Every row gives one point. Each copy is the shape, with its points in the same order, turned, moved and blurred by noise. Is it also mirrored, or only turned?
In the rows, 128 means zero.

Shape (6 x 3):
[[150 134 131]
 [ 46  65 117]
 [178 145 132]
 [ 80  96  77]
 [161 199 141]
 [155 159 150]]
Copy 1 (6 x 3):
[[137 153 130]
 [138  36  86]
 [145 179 135]
 [166  59 135]
 [105 187 177]
 [115 170 140]]
Copy 1 is: mirrored
Copy 2 (6 x 3):
[[116  97 119]
 [206 165  81]
 [ 95  67 130]
 [161 145  60]
 [ 63  98 148]
 [ 99  96 153]]
Copy 2 is: mirrored

Shape:
[[164 114 145  50]
 [126  82 130  76]
 [236 129 128 142]
 [102 155 110  82]
 [199 172 187 122]
 [ 49 128 130 137]
 [113 132  73 140]
 [147 180 178  76]
 [180  98 101 147]
 [123 112 104 133]]
Copy 1, 10 rows:
[[148 180 197 121]
 [103 188 173 149]
 [186 152  88  90]
 [ 87 113 191 127]
 [209 109 142 136]
 [ 55 106 159 195]
 [ 62 117 125 120]
 [171 107 201 143]
 [121 163  92 114]
 [ 86 142 129 138]]
Copy 1 is: mirrored
Copy 2, 10 rows:
[[124 207 131  81]
 [160 156 107  72]
 [101 150 220 127]
 [119 150  75 124]
 [127 193 176 179]
 [177 102  56 141]
 [110  84 100 116]
 [127 208 112 168]
 [122 106 174  98]
 [140 107 120 111]]
Copy 2 is: mirrored
Copy 3, 10 rows:
[[186 167 134  88]
 [145 147 165 102]
 [240  66 103  94]
 [112 150  89 101]
 [233 129  66 139]
 [ 77 126 117 167]
 [107  77 105 105]
 [186 177  72 131]
 [179  63 134 100]
 [134  91 124 115]]
Copy 3 is: only turned

Shape:
[[108 158 143 122]
 [164  48 120 184]
 [145 118 175 145]
 [160 146  65  75]
 [ 42 108 145 132]
 [ 70 103  94  56]
 [100 110 174 154]
 [119 131 190 132]]
Copy 1:
[[129 155 139 110]
 [110 106  45 195]
 [153 174  92 129]
 [ 58 197 164 191]
 [ 89 103 121  71]
 [ 32 152 141  98]
 [136 125  80 101]
 [150 161  98 101]]
Copy 1 is: only turned
Copy 2:
[[145 155 133  99]
 [ 59  96 150 194]
 [ 94 157 177 111]
 [165 193  93 179]
 [170  79 155  86]
 [218 110 136 150]
 [109 110 173 103]
 [113 141 188  91]]
Copy 2 is: only turned
Copy 3:
[[103 168 122 125]
 [229 108 139 151]
 [158 173 161 139]
 [136 149  61  53]
 [ 88  98 168 148]
 [ 83  80 129  59]
 [129 146 173 156]
 [125 181 177 131]]
Copy 3 is: only turned
Copy 4, 8 rows:
[[122 171 116 145]
 [134 108 241 117]
 [160 164 170 148]
 [ 98  71 103 162]
 [120 184 126  58]
 [123 104  78  69]
 [148 186 167 110]
 [166 187 146 138]]
Copy 4 is: only turned

Shape (11 x 6):
[[147  77 175 120 150 106]
 [ 93  85  85 153 104 195]
 [114 139 137 141 121 136]
 [181  93  97  78 149 189]
 [105 138  92 130  74  82]
 [ 84 157  55 180 176 187]
 [173 175 165 159  65 129]
 [ 89 124 114 176 144  80]
 [ 80 154 167 156 159 116]
 [158 121  82 139 134 174]
 [192 168  78 153 132 201]]
Copy 1, 11 rows:
[[113  83 156 186  90  83]
 [ 36 122 112 152 123 190]
 [ 91 148 147 143 119 134]
 [ 89  79  44 152 142 104]
 [134 122 171 108  97 191]
 [110 190  79 196 165 199]
 [ 98 180 154  98  49  99]
 [145 141 171 194  93 164]
 [117 173 186 198 125 112]
 [100 135  58 139 105 151]
 [ 97 174  26 125 109 128]]
Copy 1 is: mirrored
Copy 2, 11 rows:
[[163  84 107 122 137 140]
 [ 97 152 160 148 200  55]
 [125 146 153 112 130 117]
 [129 183  63 170 167 116]
 [130 144 137  81  84  45]
 [ 14 181 156 102 172 106]
 [149 157 171 154  53 118]
 [ 91  86 149  60 118  95]
 [117 124 179  66 128 147]
 [ 85 173 115 155 148 102]
 [ 53 206 114 189 113 123]]
Copy 2 is: mirrored

Shape, 12 rows:
[[107  96 172 136 143  76 124  82]
 [147 154  85  90 119 124 112 179]
 [152 238  87  84 147 110 118 127]
 [135 140 222  81 165 132 151  82]
 [148 231  75 133 150 138 123 156]
 [159 129  95 136 152 130 162 126]
 [112  62 112 166 117  48 189 171]
 [ 99  81 139 217 149  99 147 175]
 [ 95 128 134 124  95 130 158 106]
 [ 67  68 162 195 144  70 201 188]
 [161 151 189 143 109 103 153 109]
 [132 110 202 120 119 109 127 110]]
Copy 1 (12 x 8):
[[ 58 143  83 139 108 119 131 105]
 [129 101 168  64 167 122 147 173]
 [193 138 129  80 179  77 177 148]
 [ 72 164  98  74 107 119 199  51]
 [206 148 154  65 165 103 134 146]
 [125 165 134  90 147 169 135 151]
 [ 30 179 137 123 110 140  79 214]
 [ 66 172 140 107 107 149  26 143]
 [106 129 113  99  63 137 146 146]
 [ 22 201 118  77  79 121  33 174]
 [ 97 174 161 123  94 103 155  98]
 [ 54 138 135 108  91 116 154  88]]
Copy 1 is: only turned
Copy 2 (12 x 8):
[[125 143 156 188  94  84 146 141]
 [171 132 105  84 194 128  95 130]
 [214 205 107 100 162 139  71 152]
 [166 191 188 162  89 125 152  79]
 [194 174 101  74 161 167  84 176]
 [112 161  95 103 168 130 152 133]
 [ 84 110 135 101 153  18 153 168]
 [ 90  80 156  96 116  92 178 189]
 [102 138 155 115 119 101  87 120]
 [ 82  90 203  81 125  46 188 189]
 [153 161 125 108  77  84 141 100]
 [151 122 164 148  75  91 135  94]]
Copy 2 is: only turned
Copy 3, 12 rows:
[[123 150 146  98  79  79 107 128]
 [135 111 110 186 201 116 107 129]
 [114 140 115 154 236  83 130 208]
 [166 133  92 109  78  72 148 200]
 [ 93 158 109 180 235 111 161 168]
 [151 139 123 121 181 130 155 113]
 [112  91 142 119 132  81 136  17]
 [100 157 140 158 106 106 166  32]
 [100  94 110 122 120 133 129 135]
 [ 89  95 142 147  79  69 186  18]
 [113 150  62 101 120  83 138 135]
 [133 137  90 119  76  85 108 135]]
Copy 3 is: only turned
Copy 4:
[[169 123  83  54 134 124 120 106]
 [115 137 151 147 156 118 110 200]
 [ 59 141 149 128 196 176 156 177]
 [127  99 166  65 122 139 143  53]
 [ 88 181 155 160 181 159 174 183]
 [120 140 113 128 140  85 176 154]
 [158 191  80  65 127  23 105 170]
 [220 214 103  95 123  73 140 148]
 [116 156 103 113  90 126 116 120]
 [192 229 115  40  91  37 117 139]
 [126 156 121 108 161 111 121  66]
 [161 123 131  87 133 115 101  76]]
Copy 4 is: mirrored

Shape, 13 rows:
[[ 81 129 112 202  79 139 100 135 102]
 [130  85 207 190 169 169 108 143 129]
 [133 116 140 181  99 184 114 126 176]
 [171 140 172 103 105 147 125  80 106]
 [130 145 143  92 133 151 111 122 112]
 [ 29 197  57  93  63 131 133 126 190]
 [153  99 106 201 119 145 108 174 173]
 [ 72 147 100 111  69  66 119 114 211]
 [159 181 146  91 137 124 112 105  82]
 [150  96 158  66 131 141 140 124  83]
 [133 122 181 181 119 138 196 167 105]
 [ 71 203 103 119  88 117 103 141 170]
 [142  97 149 194 181 152 170 107 102]]
Copy 1, 13 rows:
[[168 156 124  76 122 122  80  60 141]
 [167 131 165 172 212  80  62  98 128]
 [184 115 151 158 150 155  76  97 172]
 [152 128 139 138 135  84 165 156 164]
 [113  93 128 112 146  99 121 146 146]
 [110 106  70  37 105 235  83 140 183]
 [163 109 131 182 122 152  70  56 110]
 [105 162  51 114 111 217 104 128 165]
 [139  93 114 103 125  78 160 158 121]
 [ 72 124 172 136 148  76 157 150 140]
 [164 162 211 133 141 119  76 139  85]
 [143 104  66  67 110 181  76 138 151]
 [164 141 191 141 202 122 129  83  91]]
Copy 1 is: only turned
Copy 2:
[[100 129  85 112  97 164  38 103 102]
 [114  99 178 105  76 129  81  65 195]
 [ 96 150  92 120  94 129  66 115 203]
 [ 97 100 124 194  71 125 147 156 160]
 [102 118 145 149 119 134 138 153 141]
 [ 74 168   7  89 195 169 134 183 122]
 [135 191 126  91  87 109  46 115 170]
 [ 90 182  21  68 118 126 168 141 123]
 [108 127 149 191  95 161 159 156 122]
 [124  72 156 157 106  95 132 171 140]
 [169  83 126  94  53 168  87 143 173]
 [ 77 182  65 101 137 189 130 155 125]
 [191  87 133 138  92 129  88  75 169]]
Copy 2 is: mirrored
Copy 3, 13 rows:
[[170 140 150 181 143  55 170  57 106]
 [ 84 146 216 132 145 123 171  67 168]
 [148 159 193 114 109  98 122  39 106]
 [118  91 140  72 145 132 142 112  89]
 [112 130 149 134 127 138 146 131  73]
 [212 192 123 150  35  48 153 143  23]
 [123 165 175 159 112  70  81  44 140]
 [158 200  91  98  57  22 136 137  86]
 [119 103 147 119 168 129 136 169  73]
 [ 84  86 120 129 103 155 154 125 109]
 [124  71 205 142  89  71 150 100 160]
 [164 185 155 139  98  40 147 144  44]
 [153 109 195 140 139 134 143 104 189]]
Copy 3 is: only turned
Copy 4 (13 x 9):
[[ 81  95 114 195  99  80 171 143 117]
 [111 115 158 199  75 173 100 157  64]
 [ 85  95 107 209 106 165 112 116 135]
 [151 130  90 108 106 149  96  94 102]
 [122 159 112 121 140 135 112 132 115]
 [ 62 195 118 168 159  77 164  96 241]
 [117  62 124 222 112 155 131 166 157]
 [147 173 137 212 128  70 144  83 227]
 [143 133 127  74 124 102  88 134 121]
 [165 184  97 107 128 167 133 146  94]
 [116 118 130 145  18 165 154 161 132]
 [ 93 159 140 166 130  71 117 122 209]
 [126  89 170 156  84 196 155 139  86]]
Copy 4 is: mirrored

Shape (12 x 9):
[[ 48 198 132 149 141 127 110 149  95]
 [ 90 120 168 132 107  95 137 193 120]
 [119 102 108 117  85 169 111 111 174]
 [137 150 128 156 132 109 125 157 127]
 [173  96 114 139  95 146  83 104 143]
 [179  60 142 132  78 208 150 122 141]
 [ 79 158 175 135  85 158  78  47 144]
 [ 71 149  75  55 141 116  87 107 119]
 [158  37  99 136 159  97 120 161  89]
 [146 116 121 147  41 158 128 132  92]
 [ 89  62  83 133  77 133 129 124 139]
 [112 110 121 138 107 148  81 168 117]]
Copy 1:
[[143 114 193 142  58 149 158 131 128]
 [146 120 156 152 112  68 117  99  89]
 [ 58 162 118 114 152 121 155 153  80]
 [158 143 123 122 116 124 116 146 128]
 [ 66 141  69 114 128 136 118 167  89]
 [ 48 155  42 100 158  78 175 129 119]
 [ 26 152 156 183  71 167 139 143 114]
 [ 97  61 196 125 137 193 155 155  89]
 [149  76  60  90 156 117  99 101  50]
 [ 94 121  75 150 109  82 160 182 109]
 [102 126 106 142 140 110 177 149  38]
 [113 115 123  94  85 100 145 145  88]]
Copy 1 is: mirrored
Copy 2 (12 x 9):
[[174 175 154  85 137 104  91  72 194]
 [133 191 186 107 186 100  79 128 120]
 [145 144 103 114 152 136 138  69  57]
 [126 134 180 102 126 126  96 107 129]
 [137 126 147 123 128 182 149  97  63]
 [172 134 123 146 115 122 143 144   7]
 [197 151 147 125 170 124 197  35 130]
 [105 182  64 119 155 164 120  67 171]
 [116 131 140 106 150 193  90 200  97]
 [160 194 151  92  98 131 145 117  58]
 [145 165  96  61 172 149 127 115  65]
 [160 175 146 117 142 165  84 100  95]]
Copy 2 is: only turned
Copy 3, 12 rows:
[[101 224 128 150 157 138 154 101 100]
 [105 136 122 149 104 106 197 135 108]
 [114 112 132 108 190  84 112 184 139]
 [133 157  98 135 113 131 137 133 141]
 [148 117 107  68 155 130 108 194 140]
 [142 106 162  67 124  61 101 212 168]
 [108 154 140  44 214 109 132 107  84]
 [130 146 165 167 220 186 138 151 102]
 [121 110 134 140  67 188 122 218 129]
 [126 166 135  71 152 102 173 197 179]
 [ 65 116 141 121 172 121 138 209 149]
 [124 160 113 131 137 113 146 193  99]]
Copy 3 is: only turned
Copy 4 (12 x 9):
[[ 69 145 189  97 119 105 175  65 158]
 [113 127  96 102  63 117 184  95 147]
 [131  90 139 184 128 188 148 126 158]
 [124 123 126  88 126 120 148 122 168]
 [116 115 121 159 142 176 127 184 163]
 [129  41  91 168 131 185 128 171 101]
 [ 73 164 175 147 145 225 176 110 128]
 [117 175 183 204 109 112 116  82 175]
 [126 124  56 167 123  62 142 176 162]
 [ 61  73 106 130 107 176 110 132 153]
 [100  90  87 203 128 153 158 105 181]
 [ 95 103 140 149  92 123 164 150 170]]
Copy 4 is: only turned

Shape:
[[ 49  75 106  75  73  56 145  78 143  94  84]
 [ 98 124 163  70  77  64 180 121  73 141 175]
 [ 95 201  47 172  81  94 138 133 104  77 189]
 [122 186 118  72 124  95 120 184 159 153  99]
 [121 133  50 111 124 114 171 199 127  93  87]
 [ 84 107  54 169 136 116 116 144 116 183 100]
 [170 187 134  75 175 174 185  94 123 137 152]
 [137  91  59  82  66  80 108 106 107 114  74]
 [ 86  94 104  94 176  77 156 176 145 131 179]
 [165 164  52 100  63 113 180 120 142 195 188]
 [175  89 160 179 126  81 164  86 120 147  63]
 [128 154  76 147  99 149 117 131 109 153 113]
 [158 185  99 158 141 176 198 178 153 121 119]
 [156  73 148 181 149 170 123 103 112 184 157]
 [ 66  87  59  73 111 157 112  95 180 115 115]
 [167  94 158 139 153 173 111 158  91  92 169]]
Copy 1, 16 rows:
[[137 163 151 145  46 172  62 176  33 133 147]
 [ 80 147 124 110  89  98  43 168 115  64  95]
 [184 112 208 176 154 110  73  89 108  93  51]
 [109 140 182 153 120 118  76 106 174 136 197]
 [158  99 160 135 140 113  93  68  78 119 197]
 [127 179 167 126 176 150 154 101  81 148 142]
 [ 89  81 108  94  93 142  81  57 193 160  95]
 [139 130 117 168 146 184  48 158  60 142 171]
 [111 129 158 108 101  44 125 137  95 158 138]
 [148 124 171  63 188 145  36 137 160 134  98]
 [ 96  86 113 124 116 218 171 164 113  92 141]
 [147 151 140 144 170 171 105  84 131 127 123]
 [165  77 160  92 132 135 129  32 172 108 149]
 [124 148  69  97 154 157 193 131 152 133  84]
 [180 176 128 129  84 157  80 110  79 212 139]
 [150 111  42 157 129  92 150  97 152 116 109]]
Copy 1 is: mirrored
Copy 2 (16 x 11):
[[ 28 100 150 133 146  57 150 152 147 178 168]
 [108 112  91  95 127  90  89  64 186 198 151]
 [101 165  92  22 146 150 147 127 175  68 161]
 [172  84 196  90 107  84 107 107 158  95 153]
 [147  97 172  33 120 132 155 162 106 142 180]
 [154 122 143 100 223 116 109 164  98 110 180]
 [191 104  82 119  75 122 133  64  78 111 101]
 [112  75 159 116 178 106 207 150 166 168 160]
 [155 114  98  99  94  90  71 162 132 144 224]
 [158 116 111  97 155 151 156  25 141 104 219]
 [163 196 168 163 166 117 148 126 109 206 112]
 [149 112 140  90 188 156 137 120 126 101 133]
 [180 140 160  59  97 181 122 102  68 101 139]
 [184 146  97 185 178 185  77 132 101 153 133]
 [ 72  51 131 153 142 122 146 167  99  98 182]
 [187 111  91 124 102 199  88 170 143 161 106]]
Copy 2 is: only turned
Copy 3 (16 x 11):
[[105 168 184  29 129  95  86 116 167 164 220]
 [ 77 186 134  74 153 142 108  91 189  42 172]
 [130 155 136  70 103 141  81 149 232 135  32]
 [ 83 112  43  72 159  77 113 107 154 128 138]
 [ 66  94 123  88 133 124 159 108 174 189 107]
 [124  92 162 108 124  69 163 182 166 128 121]
 [127 172  45  75  75 128 186  72 114  78 109]
 [ 82 115 155 107  79 103  78 116 152 162 192]
 [ 68 172 152  78 167  45 169  80 170 106  99]
 [ 98  69 129  59  81 129 102  89 164  35  89]
 [200 117 142 152 130 110 153  75 154 116 202]
 [132 105 118 108 103 122 124 165 140 116 108]
 [138  96  76  80 133 155 190  94 138 137  61]
 [177 146 165 161 127  96 179 121  90  60 116]
 [102 145 172  26  91  67 115 141  85 157 139]
 [117 195 125 175 148 129 156  97  84 121  89]]
Copy 3 is: mirrored

Shape, 15 rows:
[[130 195 113 143 112  83 100  94 113  91  64 140]
 [129  80  84 174  17 164  96 139  93 119  86 138]
 [204 132  71 151 114 136  96 140 100 110  89  90]
 [ 89  72 185  90 161 182 188 131 152 162  67  94]
 [138 126 203 126 147 199 185 109 121 185 138 105]
 [143  94 119 133 124 141  89 118 110  64 119 202]
 [142 171  69 108 150  97 125  89 140 140 126 102]
 [116  82 116 115  86 172 103 137  24 141 100 135]
 [137 148 176  74 128 122 188 180 127 118 104 141]
 [141  96 103  85  65 135  90 137  82  87 117 127]
 [124  92 231  64 113 155 159 130 170 202 108 120]
 [207 166 115 105 145  85 108  82 110 125  55 105]
 [101 107 224 111 168 115 128 168 136 149 130 101]
 [124  86 186 109 176 135 185 157 134 229 112 149]
 [146 140  86 110 104 198  55 165  91 139  87 142]]
Copy 1 (15 x 12):
[[124 146 187  77 165 122 181 130 152 146 152  78]
 [ 99 248 113 122  95 114 132 101 183 116  95 141]
 [ 69 174 170  95  86 120 174 168 130 103 141 144]
 [117  83  49 135  85 167 128 136  84 183  49 107]
 [124 103  57 147  89 199  90 182  97 130 124  81]
 [198 167 151 111  84  87 143 151 165 156 130 126]
 [114 123 184 127 174 128 161 174  94  92 122 123]
 [103 168  91  92 103 122  98 159 215 139  93 158]
 [155  78 100 108 115 195 145 116 116 164 148 151]
 [127 168 126 130 109 122 176 138 198 126 121 186]
 [136  96  86 200  97 233 111 141 115 194  81 117]
 [ 83 142 181  98 148 142 192 199 112 175 155 120]
 [126  41 130 165  71 176 100 115 132 172 119  99]
 [135  87 112 136  96 199  48 159  73 191  89 129]
 [117 181 167  82  79 169 148 172 194  98  74 143]]
Copy 1 is: only turned
Copy 2 (15 x 12):
[[122 199 159 161 187 154 136 163 160  84  89 140]
 [ 37  91 181 145 144  88 145 139 108 138 107 200]
 [ 55 133 110 164 181 144 209 150 117 123 107 126]
 [ 86 166  46 185 106 111  34 107  70 171 104 104]
 [145 137  43 148 111 115 100  68  97 197  74 116]
 [131 125 164 142 192  93 123 177 117 164 155 124]
 [120 165  88 182 161 148 158  98 177  92 138 117]
 [ 70  90 122  84 177  78 107 122  87 121  90 148]
 [159 179  36 161 147  94  95 177  88 138 109 160]
 [ 90 122 130 141 171  50 152 154  96  98 122 135]
 [117 201  38 142  66  53  68 108 114 185 102 124]
 [ 89 234  93 160 199 134 182 133 156 119  96 104]
 [157 189  61 119  74 124  85 144  77 144 124  98]
 [114 173   7 105 102 127  62 101 111 207 147 142]
 [ 57  85 108 133 158 109 142 179 156 131  82 119]]
Copy 2 is: mirrored
Copy 3, 15 rows:
[[134 155 182 173 183 115 127 175  90  73 153  82]
 [171 118  99 163 145 157 119 107 138  10 144 185]
 [185 129 166  95 182 163 149 168 115  80 122 155]
 [ 55  49  98  92  92 205 151 104  77 115 172  77]
 [ 78  54  79  84  67 132 136 180  99 138 149 114]
 [164 129 170 149 109 114 180 126 149  62 219 128]
 [148 112 189 124 167 108 127 130 100 150 108  94]
 [ 83 101 119 119 160 146 133 125 174  56 178 189]
 [ 99 135 141  59  96 149  91 141 113  90 192  53]
 [147 126 131  95 176 113 139  99 150  42 179 136]
 [ 81  23  73  76  79 148 124 131 124  89 155  30]
 [136  97 213 100 187 125 149 196  86  72 118  82]
 [ 79 118  87  90 103 168 170 150 152 127 159  31]
 [ 63  48 135  92  47 186 125 146 160 128 137  66]
 [173  82 129 126 188 166 107 159 161  91 204 161]]
Copy 3 is: only turned

Shape, 17 rows:
[[151 134 141  86  74 121 208  79 134  88 125 126]
 [106 194  84 130 163 197  52 152 108 127  96 178]
 [155 135 159 124 136  68 115 163 128  91 118  90]
 [174 149 144 176 121  56 167 128 153 180 158  79]
 [ 99 126  94 137 129 131  78 127  99 101  47  93]
 [125 152 179 103 134 151 100 123  95 120 110  85]
 [121 171 167  74  78 141  91 125 187 107 176 152]
 [116 136 136 133 101 119  77 194 127 101 186  88]
 [151  93 113 116 158 203 132 118 112 193  81 116]
 [115 139 106 157 114 150 178  97 135 139 126 138]
 [146 112 124 152  97 100 152 125 138  96 156 151]
 [139 111 194 130  93 135 131 105  99 109 132 145]
 [151 190 108 124 123 161 130  65 109 130 151 111]
 [ 61 169 104 168 114 155 150 129 120 113 132 125]
 [110 159 126  90  82 129  72 149 123 205 134 175]
 [161 187 136 130  87 130 143 152 106  19 105 109]
 [115 144 111 119 160  89 152 114  91 161 119 104]]
Copy 1, 17 rows:
[[ 60 112 188 119  97 112 136  85 130 182  97 171]
 [136 193 130 178 109  89  61  58 156  27 104  86]
 [145 112 144 176 136 152 158 118 143 138 161 123]
 [164 135 147 103  63 119 177 168 148 140 185 170]
 [148 163 103 192 117 136 122  98  83 103  74 104]
 [138 114 124 165 148  84 155  96 164 121  96 112]
 [ 71  73 131  94 149 112  90  76 170  89 154 129]
 [134 112  93 141 134 130  96 122 154 138 176  61]
 [200 155 170 117  86  84 111  95 140 110  32  98]
 [118 174 149 101  73  99  97  98 139 150  96 159]
 [101 155 167 109 113 143 101 127 134 155 151 133]
 [105 148 166 111 174  91 144 105 141 146 112 121]
 [ 75 155 141 141  71  78 132 119 179 102  87 130]
 [116 184  84 140  97  83  76  80 132 143 121 151]
 [145 112 159 101 124  53  79 105  99  47 147 108]
 [ 64 150 139 193 114 152 153  46 148 160 149  96]
 [161 137 150 175  87  87 115 142 130 135 112 163]]
Copy 1 is: only turned
Copy 2, 17 rows:
[[126 136 137  96  71 184  59 203 122 181 149 156]
 [171  54  44 108  92  87 124  71  67  89  96 135]
 [109 163 124 173 154 137 100 146 103 126 143 136]
 [ 82 205 169 134  89 114 127 176 151  87 130 113]
 [146 113  99 105 131 129  95  64  83 102 187 168]
 [ 99 120 144 110 135 138 100  98  60 148 110 152]
 [108 113  89 133  72  98 146 181  68 219 116 140]
 [103 148  87 143 158 121 185 114 125 166 114 156]
 [125  39 188  70 109 105  96 113 122 104 134 136]
 [128 116 123  81  56 157 113 142 142 119 148 119]
 [128 140 104 107 112 154 133 193 131 139 155 117]
 [117 134 138  73 131 161 111 156  73 174 132 107]
 [ 83 119  95  66  71 130 100 150 100 113  96 175]
 [133 127  82  98  54 170 141  83 136 127 143 123]
 [180 116 140 101  77  66 181 139  55 141 105 146]
 [143 164  52 132 143 171  42 134 121 175 118 154]
 [123 132 154 125  90 152 125 134 100  68 125 155]]
Copy 2 is: mirrored
Copy 3:
[[161 121 122 158 131  98 176 164  85 140 194 160]
 [  7  64 164 111 144 156 128  67 121 102  91 134]
 [148 129 118 174 142 154  80 125 141 102 161  93]
 [177 151  66 155 162 115 122 143 210 152 123 127]
 [115 112 188 130 143 205 158  98 129  75 124 104]
 [115  78 144 176 126 193 109 137 137 110 143 163]
 [ 58 137 111 223  91 117 122 102 102 163 156 159]
 [125 142 130 217 124 131  75  76 131  91  92 141]
 [100 100 134  74 114 184 143 182 125 122  70 167]
 [137 117 136 112 156 117 170 116 125 158 119 167]
 [148 158  99 144 157 110 127  99  94 132 144 140]
 [144 108  90 159 136 177 123 114  80 138 160 177]
 [ 81 100 132 156 178 124 166 140 150 116 145 198]
 [134  94 178 143 154 120 157  60 133 146 109 163]
 [ 61 111  71 143  57 148 155  72 147 117 106 153]
 [134  71 149 207 187 115 133 119  74  91 167  96]
 [145 110 133 102 127 138 129 120 188 100 150 156]]
Copy 3 is: only turned
Copy 4:
[[ 76 154  73 168 151 124 165 128 157 151 167 171]
 [181 128 130  76 190 125  56  99  21 114 119 130]
 [129 106 173 148 161  75 121 111 168 122 144 131]
 [139 158 166 197 120 105 176 113 193 103  75  93]
 [159  65 137 144 189 148  70 115 100  97 163 137]
 [168 120 131  96 162 130  88 133 170 145 152 119]
 [162 173 125  83  83  97 133 125 123 131 145 199]
 [197  91 172  74 143  87 169 120 156  96 122 163]
 [162 129 124 131 176 211 128 109  81 165 148  60]
 [129 161 104 169 173 155 152 132 106  93 128 129]
 [109 141 159 155 158 121 182 100 128  95 136 169]
 [121 170 152 111 178 153 137  94 172 127 174 156]
 [123 149 103 125 163 157  98 143 129 136  70 146]
 [169 147  96 134 197 126 136 152 105  55 121 153]
 [154 163 110  65  90 133 112  72  98  82 142 101]
 [147 105 102 149 207  68 110  82 169 138 131 211]
 [ 96 120 129 145 156 119 119 146 134  99 126  68]]
Copy 4 is: mirrored
